Every row gives one point. Each copy is the shape, with its points in the same order, turned, moved and blurred by noise. Some copies are also mirrored. Which?

Shape (5 x 2):
0.17 -0.32

0.59 0.01

-0.14 0.69

-0.04 -0.01

0.27 -0.68
Copy 1 (5 x 2):
-0.19 0.31

0.34 0.40

0.37 -0.61

-0.12 -0.04

-0.39 0.64
Copy 1 is: mirrored
Copy 2 (5 x 2):
0.34 -0.20

0.42 0.30

-0.61 0.27

-0.03 -0.16

0.68 -0.37
Copy 2 is: only turned

Shape, 9 rows:
-0.14 -0.03 -0.44

0.34 0.09 -0.28

-0.49 -0.13 0.05

-0.31 -0.09 1.15

0.25 -0.25 -0.31

-0.32 0.06 -0.11

-0.62 -0.03 -0.41

0.34 -0.07 0.02

0.19 0.76 -0.44
Copy 1 (9 x 3):
-0.15 0.40 0.20

0.14 0.16 -0.19

-0.18 -0.05 0.67

0.07 -1.12 0.71

0.27 0.34 0.11

-0.25 -0.01 0.38

-0.43 0.38 0.56

0.25 -0.02 -0.11

-0.57 0.16 -0.52
Copy 1 is: mirrored
Copy 2:
-0.20 -0.16 -0.36

0.25 0.05 -0.27

-0.48 -0.27 0.17

-0.23 -0.11 1.24

0.23 -0.30 -0.22

-0.38 -0.08 -0.03

-0.65 -0.25 -0.30

0.32 -0.05 0.05

-0.04 0.63 -0.47
Copy 2 is: only turned
Copy 3, 9 rows:
-0.18 0.15 -0.37

0.02 -0.27 -0.30

-0.05 0.54 0.15

0.52 0.29 1.11

0.17 -0.10 -0.41

-0.17 0.31 0.03

-0.36 0.55 -0.26

0.22 -0.35 -0.03

-0.76 -0.51 -0.16
Copy 3 is: mirrored
Copy 4 (9 x 3):
-0.19 0.18 -0.43

0.15 0.45 -0.12

-0.27 -0.38 -0.19

0.10 -0.86 0.72

0.28 0.24 -0.42

-0.30 -0.10 -0.17

-0.57 -0.14 -0.52

0.25 0.21 0.00

-0.47 0.77 0.12
Copy 4 is: only turned

Shape, 6 rows:
0.51 0.11 0.13

-0.07 -0.33 -0.59

-0.15 -0.73 -0.55

-0.09 0.23 0.22

-0.77 0.30 0.14

0.13 -0.23 0.06
Copy 1:
0.56 0.58 -0.30

0.13 0.08 0.61

0.25 -0.25 0.77

-0.09 0.25 -0.41

-0.64 0.05 -0.31

0.37 0.10 -0.06
Copy 1 is: mirrored
Copy 2, 6 rows:
0.12 -0.12 -0.41

-0.72 0.16 0.16

-0.78 -0.06 0.47

0.22 0.35 -0.07

0.17 0.93 0.35

-0.07 -0.03 0.06
Copy 2 is: only turned
Copy 3 (6 x 3):
0.59 -0.11 -0.34

0.02 -0.74 0.21

0.04 -0.68 0.62

0.00 0.08 -0.37

-0.68 0.07 -0.33

0.28 -0.12 0.03
Copy 3 is: only turned

Shape (8 x 4):
0.30 0.14 -0.22 -0.30

-1.00 0.10 -0.33 -0.19

0.23 0.03 -0.32 -0.55

-0.27 -0.24 -0.15 -0.55

0.08 0.05 -0.47 -0.12

0.09 0.18 0.30 -0.35

0.43 -0.38 -0.35 0.07

-0.27 0.15 1.15 -0.07
Copy 1, 8 rows:
0.01 0.08 0.43 0.02

-0.63 -0.73 -0.29 -0.33

-0.30 0.14 0.44 -0.12

-0.53 0.07 -0.09 -0.27

-0.12 -0.21 0.45 -0.35

0.02 -0.02 -0.10 0.31

0.34 0.19 0.48 -0.61

0.32 -0.23 -0.86 0.48
Copy 1 is: mirrored
Copy 2, 8 rows:
0.10 0.49 0.31 -0.26

0.68 -0.66 0.32 -0.34

0.08 0.44 0.50 -0.45

0.05 -0.12 0.46 -0.58

0.23 0.26 0.43 -0.05

0.02 0.29 -0.14 -0.56

-0.33 0.34 0.48 0.17

-0.22 -0.18 -0.94 -0.75
Copy 2 is: only turned
Copy 3:
-0.36 -0.31 -0.13 0.13

-0.27 -0.26 0.37 -0.96

-0.56 -0.30 -0.21 0.07

-0.43 -0.27 -0.34 -0.42

-0.35 -0.51 -0.01 0.07

-0.36 0.29 -0.10 0.04

0.11 -0.56 -0.44 0.23

0.05 1.10 -0.28 -0.30
Copy 3 is: only turned
Copy 4 (8 x 4):
0.20 0.24 0.20 -0.36

-0.96 0.01 -0.24 -0.16

0.04 0.17 0.44 -0.44

-0.37 -0.03 0.42 -0.11

-0.07 0.47 0.11 -0.31

0.23 -0.27 0.07 -0.11

0.23 0.69 0.36 0.09

0.27 -0.88 -0.37 0.50
Copy 4 is: mirrored
